Every row gives one point. A path goes straight from each point to the next, and from the last back to the first. The post is the endless flat space through its rows: a point in 2 columns, a line in 3, a plane in 4, and so on, so that a path can go around it. How many times does the path go around the post? Going back the other way cancels.

Post (1 x 2):
[[-9 -6]]
Path (24 x 2):
[[-59 -38]
 [-34  -7]
 [  8  22]
 [ 60  15]
 [  1 -18]
 [-21 -23]
 [ 18 -27]
 [ 40  16]
 [-10   9]
 [-24  -2]
 [-38  31]
 [  6  11]
 [ 30  12]
 [ 11  45]
 [-45  20]
 [-34 -31]
 [  6 -20]
 [ 54  -1]
 [ -1  28]
 [-45   4]
 [-50 -46]
 [ 12 -27]
 [ 38   6]
 [  6 -39]]
Times around: 1

Post (3 x 4):
[[-13  -4  -1   8]
 [ 12 -15  11  11]
 [-24  19 -25 -16]]
Path (21 x 4):
[[-13   6  -8   7]
 [-16  18 -34 -10]
 [-13 -26  -8   9]
 [-60  15 -10 -25]
 [  2 -27   7  -3]
 [ -9 -23 -10  34]
 [ -7  -1   3  18]
 [-36  41 -29 -13]
 [-10 -17   8  38]
 [ -8 -28   2  29]
 [-23  -3  -5 -23]
 [-39   7  -1   3]
 [-20  14   4   4]
 [-24  -4   0 -18]
 [  2 -10 -16 -18]
 [-14  -5   0 -17]
 [-12 -11  20  30]
 [-12  45 -49 -11]
 [ -3  -6 -18   3]
 [-26 -25   9  -8]
 [  4   2   5 -10]]
Times around: 2

Post (8 x 9):
[[  1 -15 -32  16 -13   0  24  30 -17]
 [ 29  20  19  -8   5   3 -19   6  17]
 [ 12 -12 -12  13 -10 -22   1  16 -16]
 [-14  27 -23  21  -9   0   2  -3  -4]
 [ 21 -19 -18   5 -12  15 -14   6 -15]
 [-60  12 -13  33  -8   2   4  21  -3]
 [ 29 -14  -4   0  23  -5   1   2 -19]
 [  3  28  22  26  -5  16 -17   6  -1]]
Path (25 x 9):
[[ 55   2 -22  -5  -8  18  -7  11 -21]
 [ 41  23  18  23   0 -21 -33 -14 -11]
 [ 27 -16  33  27   5   1   2   5 -10]
 [ -4   6  -7  14 -30  -1   3  17  -3]
 [-37  16  -9  21   9 -28  41  47  -5]
 [ 34 -31 -16 -11  27   1  -4  26 -18]
 [  2  -4 -12  -2 -40  11 -38  21  10]
 [ 41  -2  11   5   6 -30 -33  12  20]
 [-20   2  -1  34  10 -14  21  12 -13]
 [  5 -42  21  20 -16  24 -28  23 -16]
 [ 36  -1  -5   9  12   2   5  -1  14]
 [ 19  -3  -7  42  12 -44  -2   3 -28]
 [-11 -47  15  47 -25  11 -28  22 -21]
 [-59  39 -59   5 -28 -11  34   5  27]
 [ 14 -20 -39  -9  14  35 -17 -18 -35]
 [ 26 -21  -4  30 -40  33 -18  42 -19]
 [ -6 -44  15  37  40  21 -17  12 -29]
 [ 50  13 -24  -3 -36  -3  -3 -28  -3]
 [ 33  24 -42 -32 -29   1 -12 -24   2]
 [  5  -7 -23  15 -23  26 -11  34 -31]
 [-33  -3 -20  43   9 -25  25  48 -14]
 [-16  20  20   9   4 -34 -37   3  -2]
 [-29  -2   2  18  -1  19  -5   7  -6]
 [  1  18   9   7  30 -19  21   4   5]
 [-47  24  27  30 -13 -44  10  34 -12]]
Times around: 3
